Each row is a point. Each copy is the shape, with its points in the same order, turned, moved and blurred by noise. Say if it was mirrored as well.

Shape (7 x 3):
[[-17 -32  11]
 [  6 -26  -5]
 [-45   0  32]
 [ 14  -4   6]
 [-22  41   2]
 [-20  23 -22]
 [-60  41  -5]]
Copy 1:
[[-34 -34 -12]
 [  0 -33 -13]
 [-59  -7  15]
 [  4 -24  16]
 [-13  31  16]
 [ -5  25 -12]
 [-44  48  -1]]
Copy 1 is: only turned
Copy 2, 7 rows:
[[ -9 -32  -3]
 [ 15 -20  -1]
 [-49  -7   4]
 [ 16   3  -7]
 [-19  33  30]
 [ -3  15  41]
 [-45  20  55]]
Copy 2 is: mirrored

Shape, 9 rows:
[[-32  25  21  37]
 [ 21 -18  17 -10]
 [ 11 -29   3   5]
 [ -4  22   5 -17]
 [-15 -28   5 -17]
 [  8  18  15  10]
 [ 17  17   1  26]
 [-32 -30 -24 -16]
 [-28   8  12  -5]]
Copy 1:
[[-41   8  20  45]
 [ 20 -20  20 -10]
 [  9 -34   5   1]
 [ -1  24   6  -6]
 [-13 -24  12 -22]
 [  3  12  14  25]
 [  4   4  -5  31]
 [-27 -25 -20 -28]
 [-28   4  15  -1]]
Copy 1 is: only turned
Copy 2:
[[ -1  36  22  46]
 [ 18 -14   4 -14]
 [  3 -25  -2   4]
 [  3  31  -5 -10]
 [-21 -12   9 -11]
 [ 22  19   2  11]
 [ 27  13 -14  26]
 [-47 -10 -13  -3]
 [-16  24  13   4]]
Copy 2 is: only turned
Copy 3, 9 rows:
[[ -5  -5  31  60]
 [ 12 -15  10 -19]
 [ 10 -30  -5  -6]
 [-12  22   7   5]
 [-25 -23   1  -7]
 [ 13   9  17  18]
 [ 27   7   1  28]
 [-41 -26 -24   3]
 [-24  -2  18  19]]
Copy 3 is: only turned

Shape, 9 rows:
[[  5  11 -17 -19  11 -28]
 [  1  13  12 -14 -10  32]
 [ -5 -33 -30   0  11   0]
 [-26  18  27  29 -22  10]
 [ 44  -7 -43 -20  21 -17]
 [ 12 -15  26  -6  12   6]
 [-32   2  22  -4 -22  -3]
 [-23   6  14   2  17  10]
 [ -6 -14  14   9   0  24]]
Copy 1, 9 rows:
[[ -6  11 -26 -14  11 -18]
 [ 22   4  10   6 -17  24]
 [-10 -35 -18  17  20  -5]
 [  7  14  23  38 -38 -15]
 [ 21 -15 -37 -21  46 -13]
 [  4  -7  30  -3   9   2]
 [-14   2  12  12 -39  -8]
 [-13  13  13  22  -2   7]
 [  7 -14  21  25  -5   8]]
Copy 1 is: only turned
Copy 2 (9 x 6):
[[  3  18   3 -37  25   2]
 [ 17  -8  21 -10 -29  14]
 [ 11 -18 -31 -18  25  21]
 [ -4  21  17  29 -11  30]
 [ 36   2 -17 -52  30 -25]
 [  4 -24  20  -1  10  -4]
 [ -9   6  25   8   6  43]
 [-18  -6   1   0  -5  15]
 [  6 -21   3  13  -7  18]]
Copy 2 is: mirrored
Copy 3:
[[ -2   2  18   5  13  23]
 [-13   9   1 -19 -35 -23]
 [-19 -19 -36  -5  12  11]
 [-44  -1  12  17 -39 -32]
 [ 40  -8 -15   0  13  35]
 [ -4 -26   0 -10  -2 -24]
 [-50 -10  17  -9 -18 -10]
 [-24   8   4  -2   5 -28]
 [-22 -17 -20  -8 -16 -26]]
Copy 3 is: mirrored
Copy 4:
[[ 25   0  -1  -5   7 -23]
 [  1  -3  13 -24 -27  22]
 [ -7  -9 -30   7  17   0]
 [-37  -1  18   7 -49  -5]
 [ 60  -1 -18  13  27  -3]
 [ -1 -28  17  -4  -3  21]
 [-30 -14  10 -22 -31 -19]
 [-29   5  15 -12   0  -1]
 [-23 -11  -2   0 -17  20]]
Copy 4 is: only turned

Shape:
[[ 13   8   3  -2  30  17 -12   7   8]
 [  4   0   2 -12 -30 -12  31  21  -8]
 [ 19 -11   1  16  -3  36 -13   6   9]
 [  7  -2 -36 -17 -25 -17  22   3 -15]
 [ 23  16  20   8  -6 -12 -33 -17 -30]
 [ -1  19 -22   6  -3  25   8  -9  17]
 [  4  25 -30 -10 -32 -26  -4   7   7]
 [ 37  -4  -1   1  -1 -36 -46  -2 -48]
 [ 15 -15  11   8 -11  -4  -9 -24  11]
 [ -3  -8   4  26  -1  -2  12  11  -5]
 [-17 -10  12   3   0  20 -12   3   4]
 [-11   4   0   7   1  41   4 -11  15]]
Copy 1 (12 x 9):
[[ 17  14  -5  18  26  17   1  -6   8]
 [  4   5 -10 -17 -33 -10   9  25   2]
 [ 14  -8   5  42  -8  20   5  -7  13]
 [ -2  -7 -47 -15 -32  -5  -4  12   8]
 [  4  18  10   4  -8  -9 -25 -47  -9]
 [ -8  11 -25  23  -6  20  19  -5  28]
 [-15  12 -29 -16 -26  -8 -19   2  36]
 [ 16  -1  -6  -5  -5 -20 -60 -39 -17]
 [ 13 -16   6   4  -9  -5  12 -29  18]
 [ -6  -4  -2  21  -2 -20  13   7  -2]
 [-12 -11  13  15   6  17  11  -1   2]
 [-10   3  -4  29  -2  31  32  -7  14]]
Copy 1 is: only turned
Copy 2, 12 rows:
[[-13   3   2  15  30  -3 -28  -7   5]
 [-10   4   0 -23 -20 -20  13 -23 -19]
 [  0  -7   0  37   2  12 -15 -28  -8]
 [ -8  16 -39 -27 -12 -13  13 -27 -12]
 [ 26  24  -5   3 -17  -4 -44  -1  17]
 [-30  20  -8  13  10  18   5 -27   8]
 [-31  30 -31 -14 -27 -23 -12 -29   8]
 [ 44  14 -37  -4 -17 -24 -55   7   5]
 [  3 -15  -8   0 -14  11 -19 -23  26]
 [ -3  -7   0  13  -6  -5  14   4   7]
 [-20  -6   6  11  -4  23 -17   1  -5]
 [-22   5  10  21  11  34  -1 -20   1]]
Copy 2 is: mirrored
Copy 3 (12 x 9):
[[ -7  12  -9 -16  25  26  -4   1   5]
 [  5  10   2   1 -25 -15  13  22 -28]
 [ 16  -8 -17 -21   3  41  -1   6  -2]
 [  7   1 -32   6 -10 -22  14  16 -41]
 [ 15   4   2  20  16  12 -42 -27 -24]
 [ -3  24 -32  -2  -7  31  22  -9  -7]
 [  4  28 -39  21 -22 -12 -11   8 -19]
 [ 18 -18 -17  27  39  -6 -58   3 -38]
 [ 28 -13 -12   3  -6   5  -5 -15   6]
 [ 15 -11  -1  21   0  21  18  13 -10]
 [ -9 -10  -1  -2  -7  25  -3  -2   6]
 [ -9   4 -13 -14  -8  39  19 -13  -4]]
Copy 3 is: only turned

Shape (15 x 11):
[[-16   5  11  11 -21  16   6   6  37  -6   0]
 [ -9 -17  16 -16  -2 -24  45  -1  15 -27  23]
 [ 12   0  11 -30   4 -18   7 -26  22  11  22]
 [ 11 -12  13 -36  19 -15  26  24 -38  -7  21]
 [  5  21  15   0  -8  32 -40  -7  -1 -15  13]
 [-13  36  -6   7  23   9 -18 -19 -29   7  17]
 [ 14 -15  -1   6  11  14  10 -12  27  10  33]
 [ -6 -12   3   2   6 -13 -19   9  13 -31 -16]
 [ 26  15  21  -2  21  -5 -36 -13  11  -5  -6]
 [  6  10  60 -12  18  -5 -13  -8  36  18 -20]
 [-20   6   2 -25 -46  18  -3  35  27  26 -23]
 [-38 -21   1 -17  -4   4  -8  -3 -12 -18  -4]
 [-15 -39  13   4 -57  12 -18 -12  -7  -2 -32]
 [  8   7 -10 -20  37  17  18 -53 -24 -18   4]
 [-15  58  33  43 -22 -15   9  10  -4   2   7]]
Copy 1, 15 rows:
[[ -9   9  -5  12 -23   5 -11 -35 -13   3  17]
 [  5 -36  -2 -24 -15  -3  36 -21  -3  -7  24]
 [ 44 -12  -1 -36  -3 -11   0 -23 -10  13   9]
 [ 23 -20   3 -20  16  10  35  37  15  -3  10]
 [ 14  46  -1  -8  21  21 -19 -11 -25 -10  15]
 [ 25  17   4  21  52 -24 -12   2 -10   0  19]
 [ 35 -25 -13   0 -10  13 -20 -17 -21  -7  16]
 [ -5   5  -7 -11  -1  -5   2 -15  13 -31 -11]
 [ 33  22  10 -11  16   7 -17 -22   3 -15 -19]
 [ 21   3  41 -12   4  19 -14 -49  16  20 -22]
 [-20  21  -4   9 -48  -1  -6   3   5  49  -1]
 [-27  -3 -18 -12  21  -3  10  -2 -11  -3   3]
 [-42  14   3 -14 -13  -1   3   0 -54   7 -32]
 [ 48 -13 -31   5  55   3  24 -15 -21  -2  -9]
 [  3  23  53  37   0 -27  19 -27  -9 -14  42]]
Copy 1 is: only turned
Copy 2:
[[ 15  29  16 -11 -17   2 -17 -12  36 -25  -9]
 [ -7 -11  21 -11  -8  27  34   3  18 -49   2]
 [  3 -16   7 -30   2  28   2 -30  23 -16  31]
 [-16 -11  15 -12   2   4  42  11 -27  -2  30]
 [ 22  24  14 -10   1 -25 -39 -24 -10 -23  28]
 [ -6  26 -30   4  11 -12 -11 -41 -20 -18  33]
 [  9  -5   7  14  -5  31 -17  -9  24 -10  21]
 [ -3   6   6 -27  24  -7 -22   9   8 -31 -15]
 [ 19   9   1 -26  45  -2 -27 -23   2  -9  23]
 [ 12  32  31 -42  44  21  -7 -37  25   2   8]
 [  5  33  14 -49 -41 -20  -8  -7  36  16  -9]
 [-31  10   8 -25 -16  -1 -13 -10 -17 -31  -9]
 [  0  -8  29 -30 -28 -21 -35 -32  -8  -5 -49]
 [ 15   0 -22 -10   6  42   0 -28 -47 -36  24]
 [ 17  41  -3  10  14 -41  27 -46  35 -24  -7]]
Copy 2 is: only turned

Shape, 15 rows:
[[-11  -6 -12  -6   0   2   5  -3  11   1   3 -19]
 [-11 -11   9   3  34 -36  -4  -8 -10   4  -6  -1]
 [  9 -11   9  -8   0 -16  -3  45  -7   7   1 -21]
 [ 43 -10 -47  -4  11   7  -6  -3  -7   1  -6  -1]
 [ -5  -8  10  -8  -9  -8  18  24  -3  -2 -11 -11]
 [-17 -10 -21  60   3  -7   0 -10   1   5   7  -7]
 [ 23   3  -6 -10  -8 -11  -8 -12   0 -12  -6 -21]
 [-18  12   9  -9  -4   1  -5 -12  -9  -6   0  -8]
 [ 19   2 -10  -7  -5 -32  -4  27  34  -5   2 -15]
 [ -8 -18   4  -3   1  -2  -9  -8  -3   7 -13  -8]
 [ 10   1   7  -3  17   9  -8  -7  -2 -14  -7 -14]
 [-19 -12 -14  -1  -2   1  -6   5  -1 -24  -6 -16]
 [-11   5  -8   4  -8  -1  -6  -2   6   4 -14  -1]
 [ 14 -11   9  -7   2 -10  -6 -11  -5 -13 -10   2]
 [  6 -14   0  -9  -3   1  -1  21  -4  -2  11  -5]]
Copy 1:
[[  8   0 -15   1   1   4  -2  -7  12  11  12  -6]
 [ -9 -10   3  11  39 -17  20  -4 -17  19   7  -8]
 [ -7 -28  10 -12   4  -1  11  24  15   7  11 -35]
 [ 32 -33  -3   4 -12  19  10  11  -6  -9 -11  22]
 [-17 -10  -8 -23   8   3  14   2  17  -1  16 -24]
 [-20  -5  -7  54  -5   8  18 -14   0   0  30   9]
 [ 15  -7 -12  -3  -5 -12   5  -5  -2  -5 -10  -9]
 [-11  22  -6   1   9  -1  -8  -7   0  10  -6 -13]
 [ 20 -20   7  -4   5 -26   3  18  25 -19  26 -15]
 [-11  -8 -12  -4   3  -5   2  -9  -2  20   4   1]
 [  5 -10  -4   4  11   4  -4 -15   6   2 -20  -8]
 [ -4  -9 -26   5  10   4 -16  -2   3   3  10 -14]
 [-11   3  -9   4   0   0  -5   4   8   4   8   8]
 [ -3 -14   0 -11   8 -11   3 -10 -14   0  -6   0]
 [  1 -15   3 -12  -8  11  -3   3   3   7  12 -19]]
Copy 1 is: only turned
Copy 2 (15 x 12):
[[-10 -12  -3  -2 -10   8  -2  -2   9 -12  10  -2]
 [  3 -23  26  -5  34  21   2  -7 -11 -11  -8   8]
 [  0 -26  10 -27   8 -21 -18  28   2 -13 -10 -16]
 [ 16 -23 -32 -10 -21 -11   3 -13 -27  11 -18  17]
 [ -9  -4  13 -17   4 -12   6  21   6 -25  -9 -10]
 [-15 -21  13  51   6  -8  -4  -3   3   4  -1  28]
 [ 13  -3 -12  -7  -9   3 -11 -15   3 -16 -24  -4]
 [ -2  15   8  -1   3  21  -1   1  -2 -12   1 -16]
 [ 10 -20 -12 -26   5  -6 -27  15  32 -12 -15  19]
 [ -9 -11  22  -7  -8  10  -1  -6  -8  -9 -11  -5]
 [ 13 -10  -4   4  -6  19   8   4  -1  -8 -19 -16]
 [-18 -14  -6   7 -12  15  -9  15  -8 -25  -4  -2]
 [-15   5   5  -1  -5   9  -6   3   1  -1  -7   6]
 [ 18  -3  10  -8  -6  11   3  -3  -9 -18 -22   0]
 [  9 -15   6 -13 -10 -10  -7  19  -6 -13   4  -4]]
Copy 2 is: only turned

Shape:
[[-22 -25  -9  -5  32 -18 -20  15   5  18 -23  -5]
 [-26  22   3 -27  24  24  12  32  23   8   0  23]
 [ 21  22 -13  28   0 -17  -2  -7  16   7  14  27]
 [ 16  -4 -11   3 -18 -19   0  10 -13  -6  16 -16]
 [-30 -13 -18   1 -11  13 -25  11  -6  11 -21  -7]
 [  3   7  24   2  -3  -9 -20 -19 -28   6  15  24]
 [  4  -6  32  -8  -4  12   9  -7 -10   1 -20  -6]
 [ 11   5  -2  -5  13   1   5  13  17 -35 -10   3]
 [ 16 -29  23 -27  28 -18 -16   1 -23  18 -25   8]
 [ 27  18 -28   9   1  22  24 -25  13 -21  21 -24]
 [-14  29  20   0  22   8 -35  34  11  16 -22 -12]
 [ 20 -24  30   7  20 -16  -6  15   1  14   7  11]
 [-22 -27   7 -14  20 -20  10 -11  25 -40  25  15]
 [ 17  24  17 -19  -6 -18  13  -2  32  -8   8   8]
 [-10  17  -9  11  -7  -6  11  -4 -26   4 -25 -21]]
Copy 1:
[[-21 -12   3  17  39 -23 -17  -5  27 -17  -6 -21]
 [-20  52   9  18  -1 -24  18  10  33 -19  10 -17]
 [ 26  12 -23  22   5  17 -13  30  18   3  12  11]
 [ 17  -6 -14 -12  -5  -8 -14   3 -15  12   9 -17]
 [-24 -13 -28  20  10 -16  12 -22  13   4  -8 -21]
 [-10   1 -22 -13  13 -11  -4  21   4  15   6  43]
 [-16  -9  12 -12  13  -4  35  15   3  10  -9   4]
 [  0  -3  21  20  -7  -2   4  17  -7 -17  20 -11]
 [-20 -22  29 -11  37 -24  -9   6  22  21   0  11]
 [ 22  24   7   6 -14  45   5  -5 -29  -6   0  -4]
 [-29  17  -1  41  22 -32   3  31   1   6 -25 -18]
 [-13  -6   4 -16  31  -6 -14  37  12  13  11  -7]
 [-21  -3   5 -21  -7   3 -17  12   9 -56  21   4]
 [ 15  16  17  -4 -24  -3  -2  36  15 -11 -10   2]
 [ 18  -6 -15  10  23 -19  25 -11 -14   2 -16  -2]]
Copy 1 is: mirrored
Copy 2 (15 x 12):
[[-37  -9  13   5 -40 -27   2  -8   3   6 -11   4]
 [-44 -43  12  10  24  12   9 -25   3  16 -10  -9]
 [ -3  13   1   4  10  13  24 -15  19  -3  31  33]
 [  2  -3  -8 -13  -7   7  -1  26   9 -26  17   7]
 [-25  -9  -1  14 -29  11 -15   7   7   3 -34  16]
 [ -4  24 -12 -15   5  13 -10  -7 -30   8  11  19]
 [ 19 -18  -5  -2  -2  -1  -6  -6 -24   7 -10  -9]
 [ -6 -21  14   9  16 -13  23  -4  -1 -29  -7   1]
 [-12  -8 -11 -30 -17 -44   4  -7 -31  21  -4   7]
 [ 30  14  10  17  35  -1  11  16  35 -19  -2  -9]
 [-32 -27 -27  12  -8 -10 -22 -44   7 -12  -6   5]
 [ -7 -16  -2  -6  -5 -25   3  -5 -18   8  37  14]
 [-23   1  60   8  13 -10  12   9 -28 -22   6  -1]
 [ 11 -25  19 -27  22   8   8 -25   5 -18  14   4]
 [ 10   3 -19   2 -32  19  10  -1  10  -9 -11 -18]]
Copy 2 is: mirrored
Copy 3, 15 rows:
[[-18  27 -19 -26   8  -6  -9  30   7  -8   1 -18]
 [ -9  45  -2   8  10  30  26 -11  26  17  19 -30]
 [ 31   4  10 -16 -14  -3   0 -23   9   1  27  27]
 [ 14 -22   8 -10 -28  -9  -6  -2 -14  14  -7 -16]
 [-13  24 -17  16  -4  -9 -32  16   2  10  -4 -23]
 [ -2  26  39 -12  -6 -14 -11 -21 -26   6 -11  10]
 [ -5   7   8   4  27 -14   0 -20 -20  12 -18 -18]
 [ -7 -11  -4   2   1  17  24 -13   3  -9  -6  -1]
 [-23  19   8 -53  25 -11 -10  -4  -9  16 -32 -13]
 [ 31 -45  20  20  11  26  -5 -12  -9  -7  20  -9]
 [ 14  54 -22  -2  -1   0  -2 -19  20 -16 -27 -27]
 [  8  15  17 -30  11 -21  14   4   8  13 -23   3]
 [-33  -2  36  -2  -1   0  45  19  -8 -21  15  -4]
 [  2  -7  19  -7  -1  -8  29 -45   9  -4  12 -15]
 [ 15   6 -19   0   3  -4 -18 -13 -37   9   6 -21]]
Copy 3 is: only turned
Copy 4 (15 x 12):
[[  6 -12  -2 -15  51 -14  -4   6 -22  22   2   0]
 [ 15  28  41 -11  22 -14  19  27   3   8   2  40]
 [ 10  17  -5  15 -22  -3 -26   7  23  14 -24   4]
 [-22   8 -16  -9 -13 -22 -10 -11  -1 -13  -7  -6]
 [-23 -16 -11  -9  23   5  12  21  -8  10  19   9]
 [ -5   9  13  12   1  21 -35 -21   4 -11  11   7]
 [  1  10  19   4   0  17  19 -18 -25  -9  10  -4]
 [ 25   6   3 -17   3  -9  18   4   1 -19 -24   8]
 [  8  -9   7 -15  25   6 -12 -43 -46   8  -2  10]
 [ 25  32 -33   6 -38 -16  23   2  11 -13  12  -1]
 [ 13  -1  27  -3  23  -8 -16  47 -34  -9   5   4]
 [ 10  -7  20  14  13 -19 -19 -30 -19   0 -14   1]
 [ 27  10  15 -26  30 -15  14 -30  43  -5  -6 -10]
 [ 20  26  35 -24 -25  -8  -4  -2   4   5 -15  -7]
 [-22  31 -22   4   4  13   7  12 -20  -5  -1  -8]]
Copy 4 is: only turned
